Rows are points. Examples show where two turns around zero, p and q, send a point. Write where each new point lands after one turn and then the other. Backwards means that the second turn is done in reverse. Each puzzle has new turns, and all numbers are rounded.
In the rows, zero is written as 128.

Turn p:
[112 181 126] -> [ 77 148 138]
[140 107 181] -> [167 134 171]
[112 149 155] -> [111 134 161]
[165 122  67] -> [134 141  58]
[111  81 110] -> [150  83 111]
Turn q:
[168  95 164] -> [130 122 191]
[149  93 149] -> [122 112 170]
[ 58 161 119] -> [ 88 148  64]
[ 97 159 117] -> [120 146  88]
[167 165  97] -> [187 142 115]
[129  96 121] -> [122  98 139]
Where do these land?
q, then p: [117 155 135] -> [101 138 119]
q, then p: [ 88 100 193] -> [ 87  84 182]
q, then p: [138 113  80] -> [168 122  97]
p, then q: [169 144 103] -> [160 138  90]

Turn p:
[106 148 164 148 127 149] -> [119 150 167 158 131 121]
[ 83 112 126 107 110 172] -> [ 73 152 123 145 133 160]
[ 76 174 122 105 141 160] -> [107 205 125 139 121 129]
[174  57 146 102 154  95] -> [118  60 115  81 177 107]
[202 157 106 144 117 111] -> [201 107 136  98 110 145]
[169 104 125 129 131  52] -> [154  66 111  92 114  86]
[109 141  97 170 173 121] -> [163 146  93 170 140 103]
[104 132 137 119  71 165] -> [ 89 139 154 141  99 173]
Turn q:
[ 85  80 104 180 121 157] -> [ 94  95 151 190  90 114]
[140 105 110  92 100 139] -> [114 128 127  93  87 140]
[163 108 145 110 163 132] -> [146  89 122 103 144 155]
[ 90 158  88  90 150 158] -> [ 63 151  93 129 141 152]
[176  94 185 154 129 131] -> [188  89 173 122 131 143]
[ 88 174 103 116 107  88] -> [105 182 101 125 138  81]
[ 68 129 186 147 171  90] -> [113 105 160 144 205  76]
[174 138 154 153  94 136] -> [184 147 155 131 111 145]
[168 165  77 110 116 120] -> [146 165  70 114 104 145]
Where do these land?
p, then q backwards: [144 119 156 161  76 187] -> [130 112 164 152 134 207]
q, then p backwards: [113 136  91 130 106 105] -> [ 91 144 114 120 136 101]
p, then q: [155 174  98  85 146 116] -> [132 168  92  78 125 155]
q, then p backwards: [ 79 159 147 182 163 102] -> [ 96 106 158 174 190 140]
p, then q: [145  80 100 149 156 123] -> [125  77  91 145 109 136]
q, then p backwards: [159  90 109 160 181 106] -> [154  81  96 174 131  95]
q, then p: [ 82 140 169 101 111 103] -> [112 154 139 105 128  65]
p, then q: [136 151 165  74  71 114] -> [ 94 161 183  74 132 120]
q, then p: [138 102 116 109 142 195] -> [ 84 139 139 160 147 176]

Turn p:
[147 116 136 136 165 100 134  80] -> [140 174 134 124 159 111 123  88]
[158 161 143 135 131 168  98 141] -> [169 120 138 112 121 158  96 156]
[136  95 157 118  50 160 137 103] -> [118 128 189 156  86 172 167 121]
[ 76  97 176 113 157 115 129 128] -> [ 92 112 171 141 147  77 105 116]
[134 176  71  63 121  80 130 155] -> [ 94 131  54  67  78 120 126 123]
[167  89 131 145 171  83 176 166] -> [172 133 112 121 142  49 173 116]
[129 121 122 123  94 110 127 161] -> [126 107 113 141  89 120 144 130]
[ 67 131 108 161 131 178 169  89] -> [ 78 140 141 153 194 160 151 168]
[165 200 171 141 121  86  79 108] -> [164 186 116 136  81 133  51 126]
[114 121 103 133 167 138 161 157] -> [124 108 108 110 167 100 150 152]
[116 100  89 141  98 189  67 120] -> [130  69 130 149 144 209 124 111]
Turn q:
[113 161 134  97 147 143 163 150] -> [103 121 113 125 144 142 156 178]
[ 99 148  89 111 130 116 129 149] -> [ 95 121  98 126 128 110 104 155]
[166  58 137 133 124 157 122  55] -> [177 100 141 133 156 130 154  40]
[173 123 131  97 108  63 135 174] -> [148 160 130 117  98  53 152 162]
[146 110 156 126 145 176  71  43] -> [161 139 150 114 199 169 119  52]
[156 130 166 135  98  32 147  99] -> [108 191 153 114  79  79 175  90]
[ 90 113 118 113 119 174 144 165] -> [128  68 116 110 126 147 118 164]
[137  75 177 132 140  96 105 104] -> [140 132 197 117 134 102 140  86]
[109 181 100 155  85 129 126 174] -> [118 146  87 121  75 149  89 170]
[114 163 118 161 163 168 146 175] -> [120 115 124 172 124 175 112 186]
[104 146  82 148 149 154 119 120] -> [108 114  99 158 144 151  89 126]
Where do these land?
q, then p: [154 166  74 164 101 157 130  97] -> [141 134  83 129 156 204 139 130]
q, then p: [ 47 104 172  62 122 105 116 199] -> [ 85  57 164 106  70  48 112 107]
p, then q backwards: [132 157  99 167 148  68 111 168] -> [163 140  45 116 104 128 127 139]
p, then q: [149 115 113 147 158 184 142  80] -> [135 128 143 159 185 160 164 158]
p, then q backwards: [105 121 155 151 122 137 143 107] -> [133 135 140 140 173 114 125 133]
p, then q: [156 139 116 165 111  91  62 183] -> [191 133  94 151 100  97  88  79]
p, then q: [135 148 165 115 114 131 149 102] -> [122 157 133  97 119 153 135 154]
p, then q: [127  86 132 110 109 127 168 100] -> [ 89 124 135 121 116 155 177 122]
q, then p: [ 84  99 158  52 145 118 119 108] -> [ 83 123 157  89 146  61 117  98]
q, then p: [189 146  96 147 151 162 140 136] -> [189 136  89 138 155 144 148 150]
